Each row of a before or after table is a point. The points were changed in one or more steps. Then noise was added and the rows were shuffled. The steps act on columns, c1 being the first. What was done? A step turns or swaps two columns, mirrors them in a line or flattens them onto one, adds a multiple of one to another, or multiplies or shifts one. Angles are multiples of 10 degrees, from the lower column toward the higher: turns from -170 to 170, lines from 10 to 170 but not 90. Use the fewest steps. Two steps may share a column if one is a turn and the other turns, adds or multiplies; they go together, in the order done. Otherwise the lowest column goes first.

Before, 8 rows:
-4.4; 2.0; -6.8
-1.0; -0.1; 2.2
0.5; 5.7; 3.7
0.3; -3.8; -3.0
1.3; 3.3; 0.2
-10.1; 7.8; -2.2
1.9; 5.5; 0.2
-0.3; -3.8; 6.8
After:
-6.6; 2.0; -4.4
7.2; -3.7; 0.0
-3.4; -3.6; 0.4
-0.2; 3.5; 1.5
-2.4; 7.9; -10.3
3.5; 6.1; 0.4
0.2; 5.6; 1.9
2.0; 0.1; -1.0
Steps: swap c1 and c3

Before:
-5.9; 6.4; -5.3; -3.8; -1.2; 4.5; -3.1; -6.2
-1.1; 3.6; -3.4; 0.5; -0.7; 3.5; 4.9; 0.7
4.2; -2.0; -11.2; -4.6; -5.7; 0.7; -5.1; 2.7
1.7; 2.7; 3.6; -0.3; 3.3; -3.5; 4.9; 5.9
1.9; -1.0; 1.3; -2.2; -7.0; -1.4; -5.4; -1.8
-7.4; 1.0; -0.1; -0.8; 0.5; -0.7; -5.9; 2.5
2.7; 4.0; -1.2; 1.2; -10.8; 2.2; -2.9; 4.2
-1.0; -1.9; 1.8; 0.2; -6.0; 4.1; -0.8; 2.2
5.4; 2.0; 1.4; -7.3; 4.5; 6.5; -0.3; -2.5
8.3; -3.6; -8.3; 0.5; -0.9; 6.5; -5.3; -1.0
After, 10 rows:
-0.8; -4.9; 1.0; -1.4; -6.1; 4.1; -0.7; 1.6
-1.0; 3.2; -1.3; 3.1; -0.7; 3.4; 5.0; 0.4
1.8; 4.3; 1.5; -3.2; 3.1; -3.5; 4.9; 4.2
2.1; -4.5; -1.2; -2.2; -7.1; -1.3; -5.3; -1.3
-7.5; 1.3; -0.7; -0.4; 0.5; -0.7; -6.1; 1.9
8.3; -4.1; -3.7; 7.4; -0.9; 6.5; -5.4; -0.6
4.2; -4.9; -9.6; 7.4; -5.9; 0.6; -5.1; 1.7
5.4; 4.3; -5.6; -4.9; 4.4; 6.4; -0.2; -1.6
-6.0; 5.8; -6.1; 2.7; -1.2; 4.4; -3.3; -4.4
2.5; -1.3; 0.3; 1.7; -10.8; 2.3; -2.7; 2.9
Steps: add 0.5 times c5 to c2; turn c3 and c4 by -60 degrees; multiply c8 by 0.7

Before:
2.0; 4.7; 5.7; 0.0; -4.1; -2.3; -0.6; -0.5; -1.6; -1.4; -7.0
4.2; -2.4; -3.3; 2.1; 0.6; -1.3; 6.1; -2.1; 3.9; -2.1; -5.1
-0.7; -1.8; -4.7; 0.4; 0.0; -1.3; -1.3; -4.6; 3.1; -3.3; -3.9
1.2; -4.2; 4.6; -1.6; 1.7; 1.7; -0.8; 1.8; 3.0; -2.3; -6.5
0.8; -0.6; 5.7; 1.3; -1.5; 9.9; 0.1; 2.3; 3.6; -0.7; -4.5
0.1; -6.3; 1.5; -0.7; 1.2; -2.9; 6.6; -2.2; 4.4; -4.9; 7.8
2.7; -5.6; 4.9; 0.2; 1.9; 8.0; 2.0; 0.0; 2.6; -10.5; -0.5
3.9; -5.8; 1.8; 3.4; -10.7; -2.3; 0.9; 1.5; -5.8; -1.6; -5.5
0.0; -2.0; 1.0; 0.7; 0.2; 0.0; 0.3; 4.8; 1.8; -4.6; -4.8
16.8; -2.5; 1.1; 2.1; 0.7; -1.3; -2.3; 1.3; 2.5; -1.6; 1.1
0.8; 12.3; 4.9; -1.0; 1.9; -2.9; -0.7; 2.5; -0.5; -1.6; 2.2
-0.3; 4.5; 3.5; 0.9; -13.2; 2.2; -1.2; -0.4; 5.1; -3.9; -6.3
0.4; -3.5; 5.5; 13.2; 1.7; -3.5; 5.8; -0.8; 0.8; -1.4; -3.3
After, 13 rows:
0.8; 12.4; 5.1; -0.9; -2.0; -2.8; -0.5; 2.5; -0.5; -1.2; 2.3
-0.3; -1.8; 0.7; 0.5; -4.7; 0.0; 0.3; 4.6; 1.8; 1.6; -4.7
0.3; -6.2; 1.3; -0.6; -4.9; -3.2; 6.5; -2.3; 4.6; 0.6; 7.7
2.0; 4.9; 5.6; 0.1; 0.1; -2.2; -0.6; -0.7; -1.7; 4.1; -7.0
1.0; -4.3; 4.6; -1.7; -2.5; 1.9; -0.8; 1.7; 3.0; -0.9; -6.6
1.0; -0.7; 5.8; 1.3; 0.0; 9.7; 0.1; 2.2; 3.5; 1.9; -4.4
4.0; -6.1; 2.1; 3.3; 2.2; -2.3; 1.1; 1.6; -6.1; 10.6; -5.5
-0.5; -1.6; -4.6; 0.6; -3.1; -1.4; -1.4; -4.6; 3.2; 1.2; -3.9
0.3; -3.5; 5.5; 13.3; -1.9; -3.6; 5.9; -0.7; 0.7; -1.2; -3.2
4.3; -2.5; -3.4; 2.2; -1.9; -1.2; 6.2; -2.0; 4.0; 0.4; -5.2
16.9; -2.4; 1.1; 1.9; -1.5; -1.4; -2.5; 1.3; 2.4; -0.1; 1.1
-0.5; 4.6; 3.3; 0.7; 0.7; 2.2; -1.0; -0.5; 5.1; 14.0; -6.1
2.7; -5.5; 5.0; 0.3; -10.3; 7.9; 2.1; -0.1; 2.6; 1.6; -0.6
Steps: turn c5 and c10 by -110 degrees

Before (8 x 14):
-1.1; -1.0; 6.6; -1.4; -6.0; -2.3; 3.3; 6.0; -0.2; 6.8; 0.6; -2.5; 1.9; 3.6
-10.1; -4.6; 1.0; -1.9; 3.0; 1.2; -3.4; -8.7; -4.3; -1.8; -2.8; 0.1; -2.9; -4.7
-10.7; -0.4; 2.9; -11.3; -1.5; -0.4; -3.8; -7.8; 5.0; 4.1; 4.8; -0.4; 2.1; -11.2
1.5; -0.1; 1.4; -4.4; 4.3; -2.7; 3.5; -5.1; -1.3; -1.7; -3.6; 1.6; -1.7; 2.2
-6.8; -2.5; -0.1; 1.2; 8.9; -2.7; 1.3; -3.2; 3.2; -6.6; -7.0; 3.6; -6.5; -1.9
1.2; 0.4; 3.8; 2.9; 3.6; -3.8; 1.2; 0.5; -2.6; 1.0; 0.5; -2.4; 4.2; -0.4
7.5; 4.9; 5.6; 5.5; -0.2; 0.2; 3.5; 1.7; 0.4; 2.1; -1.1; -5.6; -3.0; 1.0
2.9; -2.1; 4.5; -1.0; -2.5; 0.1; -3.7; 4.0; 1.7; 7.4; 2.5; -8.4; 3.3; 4.5
After:
-10.7; -0.4; -4.2; -11.5; -1.5; -0.3; -2.6; -7.8; 4.9; 4.8; 4.7; -0.2; 3.2; 10.8
1.2; 0.5; -3.2; 3.0; 3.7; -1.6; 2.4; 0.5; -2.5; 2.4; 0.5; -1.0; -3.3; 1.7
-6.9; -2.6; 0.7; 1.2; 8.9; -1.0; 1.2; -3.2; 3.2; -8.5; -7.0; 1.7; 4.4; 0.5
-10.1; -4.7; -2.2; -1.7; 3.1; 0.5; -2.9; -8.5; -4.4; -2.8; -2.7; 0.0; 3.7; 3.7
3.0; -2.0; -5.4; -1.0; -2.5; 0.0; -1.8; 4.1; 1.9; 8.0; 2.4; -3.4; -2.3; -4.1
-1.0; -1.1; -5.1; -1.5; -6.1; -1.0; 5.2; 5.9; -0.3; 7.1; 0.6; -1.0; -0.8; -3.7
1.4; -0.3; 0.0; -4.2; 4.3; -1.1; 3.9; -5.0; -1.1; -2.0; -3.7; 0.5; 0.1; -2.4
7.4; 4.8; -4.0; 5.3; -0.2; -0.1; 5.1; 1.5; 0.4; 1.0; -1.0; -2.3; 2.8; -2.0
Steps: mirror c3 and c7 in the line at 80 degrees; multiply c6 by 0.4; turn c10 and c13 by -20 degrees; turn c13 and c14 by 160 degrees; multiply c12 by 0.4
